Each row is a point. Each copy is the shape, with its points in the same order, turned, moved and blurred by noise. Some copies are also mirrored. Which?
(in the rows, 128 means zero)

Shape, 5 rows:
[[ 99 150]
 [ 78 144]
 [157 169]
 [174  67]
 [167 140]]
Copy 1 (5 x 2):
[[ 69 122]
 [ 73 107]
 [ 91 177]
 [187 139]
 [115 168]]
Copy 1 is: only turned
Copy 2:
[[ 83  93]
 [ 92  74]
 [ 55 147]
 [151 173]
 [ 80 153]]
Copy 2 is: only turned
Copy 3, 5 rows:
[[ 87 154]
 [ 65 154]
 [145 168]
 [148  62]
 [149 138]]
Copy 3 is: only turned

Shape (7 x 3):
[[138 100 112]
 [177 134 167]
 [ 18 138 154]
 [120 124 149]
 [143 124 138]
 [132 167 145]
 [177  90 143]]
Copy 1, 7 rows:
[[ 93 129 120]
 [142 158 172]
 [169  29  79]
 [136 113 133]
 [125 137 135]
 [166 140 119]
 [ 92 149 167]]
Copy 1 is: mirrored
Copy 2:
[[166 112 108]
 [143 186 120]
 [ 55  61 173]
 [122 127 133]
 [137 139 115]
 [ 97 150 105]
 [185 153 126]]
Copy 2 is: only turned
Copy 3 (7 x 3):
[[128 103 187]
 [173  61 143]
 [ 26 103 102]
 [118  83 144]
 [141  88 157]
 [145  99 114]
 [161  64 191]]
Copy 3 is: mirrored
Copy 4 (7 x 3):
[[106 117 139]
 [149 111  71]
 [105 249 137]
 [125 152 104]
 [120 130 104]
 [106 148  68]
 [145  89 122]]
Copy 4 is: only turned

Shape:
[[209 104 167 131]
 [130 171 116 115]
 [ 97 165  63 116]
 [ 88 175  83 130]
 [131 152 118 183]
 [115 103 110 122]
 [172 129 171  92]
 [ 70 212 155  95]
 [138 128 140 126]]
Copy 1, 9 rows:
[[ 80 163 154 167]
 [147 137 126  80]
 [193  98 117  75]
 [186 116  99  68]
 [164 160  84 131]
 [131  91 100 123]
 [ 73 143 151 113]
 [127 145  91   7]
 [114 133 116 117]]
Copy 1 is: only turned
Copy 2:
[[168 197  89 156]
 [ 99 152 123  82]
 [ 41 139 157  91]
 [ 62 129 160  80]
 [114 174 187 117]
 [ 95 134 124 144]
 [149 164  75 116]
 [125 100 132  30]
 [128 152 121 121]]
Copy 2 is: only turned
Copy 3:
[[145  54  96 149]
 [156 167 121 137]
 [133 203  99 117]
 [133 211 115 136]
 [121 158 102 191]
 [ 89 145 120 122]
 [159  80 133 128]
 [171 205 189 140]
 [135 114 125 134]]
Copy 3 is: only turned
Copy 4 (9 x 4):
[[188  95 170  93]
 [ 80 132 122  96]
 [ 71 180  78 107]
 [ 64 175 106 115]
 [118 179 158  89]
 [130 162 121 142]
 [143  79 155 118]
 [  9 128 152 140]
 [125 132 146 120]]
Copy 4 is: only turned

Shape, 9 rows:
[[156 163  94 181  74 111]
 [174 125  93 172 194  97]
 [151  73 142 169 131  97]
 [111 148 193  88 153  91]
 [173 151 132  93  76 149]
 [165  93 173 130 155  41]
 [106 128 187 184  75  98]
 [ 99  83  82  85 141 123]
 [117  45 193 151 114 145]]
Copy 1, 9 rows:
[[ 55 104 115 170  91 132]
 [115 165  69 167 143 204]
 [140  91  98 126 115 197]
 [201 115  98 152 153  94]
 [ 84 104 132 110 155  89]
 [177  75  49 149 155 171]
 [150  52 143 174  80 135]
 [147 165  79  68  92 129]
 [188  76 161  92 108 182]]
Copy 1 is: mirrored
Copy 2, 9 rows:
[[ 64 104 106 134  97 152]
 [144  93 201 101 103 152]
 [119 143 178 162 128 111]
 [157 198 123  66 146  98]
 [135 166  72 135  70 147]
 [122 187 204 106 110  85]
 [ 62 169 116 142 172 116]
 [189  98 113 138 107  64]
 [147 182 146 205 172 102]]
Copy 2 is: mirrored
Copy 3 (9 x 6):
[[156 203 148 186 131 176]
 [125 199 128 156 117  51]
 [166 137 130 142 163  84]
 [117  83 194 124  80 112]
 [103 168 185 130 157 181]
 [178 120 194 126 130  60]
 [176  88 144 195 123 153]
 [124 149  98  53 124 128]
 [139  69 108 145 190 107]]
Copy 3 is: only turned

Shape, 11 rows:
[[139 162 245 142 167 106 117 161]
 [ 34 112 102  26 126 171 151 127]
 [146 129  78 107 150 113 136 122]
 [108 125  96  87  99 151 121 147]
 [154  95  91 158 159 111 110 167]
 [148  99 129 174 116 108 136 110]
 [152 104  96 137  96 181 138 113]
 [160 105 101 166 103 167 207 146]
 [161 147  85 182 155 140 135 139]
 [146 123 101  55 154 119 111 148]
 [145 117  90 180  60 110 156 134]]
Copy 1, 11 rows:
[[184  51  76  72  99 126  92  62]
 [ 84 135 140 116 227 162  80 188]
 [ 83 142 124 136 129  93 149 119]
 [ 99 138 172 122 147 141 106 143]
 [119 111 145 136  81  55 132 136]
 [125 146 101 146  63 110 103 119]
 [110 138 150 171  91 160 139 148]
 [113 146 114 124  55 156 167 187]
 [149 142 129 139  86  92 179 123]
 [ 65  97 145 120 158  97 130 109]
 [114 191 148 118  40 133 120 134]]
Copy 1 is: mirrored
Copy 2, 11 rows:
[[115  93 193  50 174  83 105 158]
 [159 190 175 150 156 226 175  77]
 [144 107 141 168  99 126 153 124]
 [127 166 119 135 124 149 177 107]
 [163  93  87 152 107  96 129 111]
 [114 113 112 183 144  92 109 144]
 [124 191 130 176  99 116 108 105]
 [160 149 158 200 120  56 131  72]
 [178 114 124 153  77  76 127 142]
 [115 111 139 112  95 165 179  89]
 [131 165 105 197 147  58 153 141]]
Copy 2 is: mirrored
Copy 3 (11 x 8):
[[ 39 158 151 123 110 105  59  76]
 [121  30 158 187 212  85 165 155]
 [177 127 113 127 165  86 141  97]
 [127 110 102 151 176  90 163 150]
 [150 185 131 116 128  71 176 101]
 [155 172 137 105 110 129 126 139]
 [154 155 115 108 190 122 143 173]
 [149 144 129  42 169  91 135 177]
 [150 170 111  70 158 116 162  88]
 [148 126 114 173 179  56 134  92]
 [163 147  86  76 107 117 147 171]]
Copy 3 is: only turned
Copy 4 (11 x 8):
[[121  84 140 206 190 185 171  98]
 [141  49 122 110  91 116  81 249]
 [165 123 120  90 146 100 100 128]
 [165  92 118 117  81 116 109 158]
 [180 137  87  84 149 131 165 114]
 [119 157 132 109 130 109 168 109]
 [146 166 134 100  74 137 118 140]
 [126 145 168  50  88 167 140 116]
 [138 146  92  80 136 149 118  82]
 [207  97 128 125 149 111  97 154]
 [122 133 140  76  71  97 162  84]]
Copy 4 is: mirrored

Shape (13 x 9):
[[ 79 151 110 141  62 186  81 129 145]
 [ 69 146  94 123  76 163 163  25 132]
 [129 159 185 168 145 150 102 169  71]
 [155 121 168 209  98 146 137 172 158]
 [169 143  99 183  95 148 129 187 107]
 [ 66 101 104  86 152 174 153 124 158]
 [125 124 150  80 142 135 136  60 150]
 [104 109 109  90 120 108 149 101 117]
 [110  76 122 194 111 165 127 175  83]
 [ 73 130 133  54 117 128 154 100 124]
 [114 101 131 193  82 111  90 161 107]
 [ 37 153 108  85 155 106 169  83 150]
 [ 79 124  90  94 191 113 111  78 118]]
Copy 1:
[[155 196 116 196 140 217 165  89  97]
 [ 58 195  95 192 120 196 111  97  30]
 [182 186 191 138 132 127 138 129 147]
 [140 179 156 103  92 189 205 134 162]
 [186 182 106 132  73 165 153 149 154]
 [ 89 135 100 194 184 161 155 165  94]
 [ 70 142 104 121 182 140 136  99  79]
 [ 95 113 102 162 137 156 106 116 102]
 [151 164 161 154 109 209 126 187 159]
 [ 96 109 114 183 161 143 130 104  63]
 [153 157 151 148  96 208 130 107 182]
 [ 43 134 101 222 149 122 133 110  92]
 [ 73 154  85 186 192 122  87 115 130]]
Copy 1 is: mirrored
Copy 2 (13 x 9):
[[118  99  75 104  84 140 160  53 120]
 [139 146  92  45 138 128 249  92 154]
 [107 128 125 172  56 116 137 162  75]
 [102  83  37 140  84  94 116 168 146]
 [112 116  42 184 109  75 136 129 119]
 [150 102 112 121 142 209 184 103 166]
 [187 129 146  73 135 149 168 133 146]
 [157 107 143 112 171 131 180 117 132]
 [ 92  54  89 204  91 106 182 137 134]
 [157 117 144  89 171 183 186 104 110]
 [ 80  62 108 146 113  84 144 107 111]
 [111 154 159  73 181 195 196 104 157]
 [147 143 203 124 141 154 181  95 173]]
Copy 2 is: only turned

Shape (17 x 11):
[[ 20 114 131 107 122 121 182 134 160 144 125]
 [ 44 120 118 102 127 120 144 147 128 103  61]
 [152 116 101 153  96 155 166 151  64 160 151]
 [143 124  97 103 106 103 163  84 177 136 115]
 [150 134 125 107  89  85 135 150 146 148 129]
 [133  74 118 167 172 123  74 111 187 163 132]
 [148 129 103 104 142 104 180 130 116 145 134]
 [114  65 190 122 102 175 190 129  47 140 142]
 [132 103 107 143 132  87 100 107 130 112 150]
 [141 112 127 213 147  86 142 153 181 153  70]
 [120 123 104 191  89 156 113 154 137  93 102]
 [157 122 108 103 115 242 179 145 143 164  92]
 [149 138 131 123  92  90 183 155 180  26 136]
 [132  61 110 110 119 247 131 152 177 141 138]
 [149 127 125 104 100  93 185 149 157 115 120]
 [108 126 103 105 118 124 106  94 185 165 142]
 [ 98 138 193 112 217 114 146  84 173 164 144]]
Copy 1 (17 x 11):
[[124 113 186 146 196 111 120 158 145 177 126]
 [117 154 192  99 158 158 143 164 129 184 108]
 [166 116 114 137 112 131 169 159  79  77 176]
 [129 134 161  97 178 107 103 113 110  75  86]
 [162 124 148 113 115 102 140 122 135  94  79]
 [ 93  67 175 101  98 117  84  54  93 122 137]
 [123 131 159 112 137 109 135 154 137  61 129]
 [164 120 172 199 153 196 195 142 100  87 171]
 [104 145 147 115 116  99 138  68 113 107 137]
 [103 110 197 120  70  99  72 140  56 127  84]
 [119 131 102 119 102 146 131 126  57 159 106]
 [154  56 114  95 162 216 112 179  87  77 119]
 [ 69 172 109 163 140 111 146 137 123 101  26]
 [109  16 101 113 167 200 137 119  92 117 117]
 [124 134 155 134 142 107 141 153 126  81  62]
 [138 101 147  94 166 110  88  77 133 117 120]
 [100 118 216 158 139 145  42  97 183  95 148]]
Copy 1 is: only turned
Copy 2, 17 rows:
[[123  83 135 176  65 196 181  99 160 138 145]
 [ 98  75 158 183 125 212 139 106 144 108 168]
 [ 94 114  53 155 153 120 151 141  78 137 109]
 [135 151 140 113 132 133 160  71 139  94 128]
 [ 80 139 150 105 118 118 160 118 114 116 133]
 [145 123 118 136 130  74 118 153 214 114 162]
 [124 136 124 124 156 146 162 101 110 159 126]
 [ 66 151  52 206 115 177 110 132 115 159  65]
 [122 101 146 133 139  85 101 100 139 128 130]
 [104  87 142 136 177 105 186 161 209  84 114]
 [115  78 122 182 148 112 134 156 113  56 129]
 [153 190  53 160 136 185 165 173 103  80 158]
 [127 138 228 184 128 121 172 108  88  86  89]
 [157 187  63 215  95 129 134 164 131  92 185]
 [103 147 167 138 136 138 183 107 114 114 113]
 [152 124 119 109  87 120 131  97 154 102 164]
 [181 137 147 108  98 173 119 143 217 180 103]]
Copy 2 is: mirrored
Copy 3:
[[ 86 147 138 120  62 131  65  35 104 106 149]
 [134 147 170 108  84 132  54  91  89  66 168]
 [ 99 133 138 112 156 144 154 131  77 175 126]
 [133  83 116  98  99  97 103  89 137 104  84]
 [124 143 130 129 132  91  86 122 138 131  88]
 [141 107 109  91 152 167  97  82 222 126 155]
 [127 118 103  93 102 110  98 127 100 154 116]
 [122 164 185 115  90 114 187  92  84 191 182]
 [125 105  99 127 149 105 111 118 161 109 163]
 [ 80 129 156  35 146 136  67 128 192 110 127]
 [ 90  98 192 127 158 159 109 135 134  90 146]
 [155  97 193 100  84 206 131 104  94 171  79]
 [ 84  56 179 146  85  49  63 152 136 120 127]
 [162  71 197 141 113 209 115  57 141 184 128]
 [113 106 149 112  97  77  76 121 122 141  96]
 [139 111  96 137 111 145  99  68 166 102 102]
 [123 150  79  89  17 142 104  96 201 136 157]]
Copy 3 is: only turned
Copy 4, 17 rows:
[[139 151 130 199  42 163 110 141 116 152 110]
 [152  81  93 153  64 131 110 166 115 140 113]
 [133 119 129  99 155 195 117  71 117 120  57]
 [203 150 135 148 100 122 125  89 175 146 131]
 [177 110 172 128 133 130 147 101 135 168 107]
 [112  60 180 178 104 140 129  61 162 107 171]
 [154 135 109 138 127 139 172  83 147 138  85]
 [ 67 160 101  66  98 201  97 103 125 154  98]
 [155 101 166 127 102 117 143  67 122 100 137]
 [120  60 196 176 124 141 161 141 197  99  95]
 [152  77 168 129 143 167  75 148 130  85 126]
 [148 128  78 170 176 222  86 111 186 162 132]
 [197 173 170 112 129 133 148 191 130 110 164]
 [138 109 124 159 138 249  72  95 151 143 195]
 [183 151 152 123 118 146 165 142 160 155 115]
 [173 118 165 189 100 128 100  50 146 157 146]
 [ 55 154 136 216  96  91 168  86 146 161 154]]
Copy 4 is: only turned

Shape (18 x 12):
[[ 82 142 140  69 176 157  99  88 112 103 175 168]
 [178 155  83  50  87  95  85 156  64 207  68 120]
 [156 165  95  53 156  75 123 100 148 132 148  41]
 [146 145 177 180  77 138  97 131 104 100 171 167]
 [132 133 137  89 159 217 160 153 111 114  92  97]
 [107 172 159 106 118  98 125  95 206 124  86 142]
 [138 113 124 120 177  43  53  93 119 111 127  90]
 [123 159  64  45 113 141  90 134 104  92 108  98]
 [156 149 144  74  81  84  86  69  97 117 107 107]
 [ 85 173 140 146  98 133  32  94 191 195 119 183]
 [177 181 140  91 138 119 113 172 177  66 106 135]
 [ 89  50 135 168 105 181  92 178 171 111 139  78]
 [196  91 120 131  99 146  86 169 154  80 133 124]
 [118 140 106 151  82 114 101 137 120  85 113 150]
 [166 130  86 215 115 163  81 126 164 183 148  89]
 [163 134  78  80 116 159 143  90  98 129 109 135]
 [170 172 133 168  84 149 100  99 122 160 108  86]
 [124  94 154 155 136 210  36 155 131  69 144 128]]
Copy 1, 18 rows:
[[153 100 109  99 119 132 199 143  74 116 162 136]
 [ 59  77 110 209 153  91  82 117  37 205  85  96]
 [113 118 135 119 134  22 101 167 119 213 164 146]
 [200  65 136 147 148 177 106  62 147 138 137 103]
 [107 124 153 202  71 120 156 157 125 137 173  56]
 [122  88 193 108  92 117  84 144 121 114 106 182]
 [104 151 126 108 210 111  81 138 108 161 172 175]
 [ 96  99  95 188 115 102 154 146 117 193 140 159]
 [142  83 172 163 186 108 102 138  83 200 102 163]
 [ 71  54 164  82 114 157 129  36  94 111 107 171]
 [122  62 115 158  88 135  74 188 164 141 141 139]
 [112 181 138 128  88 177 139  59 206 176 151  93]
 [124  99 106 161 154 160 106 121 207 162 109  85]
 [150 104 113 186 131 143 112  81 149 132 112 159]
 [ 75  91 149 132 153  95 104  12 181 134 177  81]
 [115  89 132 200 156  61 159 128 114 137 102  92]
 [107  67 189 181 149 109  95  57 130 153 162 108]
 [119 112 123 149 144 227 179 101 190 146 181 105]]
Copy 1 is: only turned
Copy 2 (18 x 12):
[[ 47 140  98 145 100 153 179 149  92  70 109 117]
 [168  43 109 154 209 128 108 127 169  65 180 177]
 [ 88  77 135 245 192  98 168 195 121  99 162  93]
 [123 108 133  45 119 129 131 158  88 136 139  54]
 [ 80  71 172 153 173 183 179 104 124 139  70 127]
 [141 151 112 186 130 182 174 161 151 153 154  65]
 [136 109 103 181 122  64 170 240 135 119 127 134]
 [105  60  92 174 195 111 186 113 145  70 116  98]
 [135  87 110 131 174 123 203 193 145  99 194 111]
 [108 164  77 119  88 173  94 160 210 116 164  74]
 [168  51 117 183 123 160 172 139  97 132 112  48]
 [ 60  97 105 116 145  91 128 118 142 240  75  90]
 [132  27 129 123 110  86 153 116 118 173 121  83]
 [156 122 106 107 150  96 158 124 128 127 121  70]
 [ 86  96 183 121 123  75  64 153 204 154 123  62]
 [106  85 171 146 161 123 190  95 144  81 150 130]
 [121  89 177 108 173 134 125 177 183 129 153  76]
 [ 66  65  97  70  89 119 159 146 137 158  51  85]]
Copy 2 is: only turned
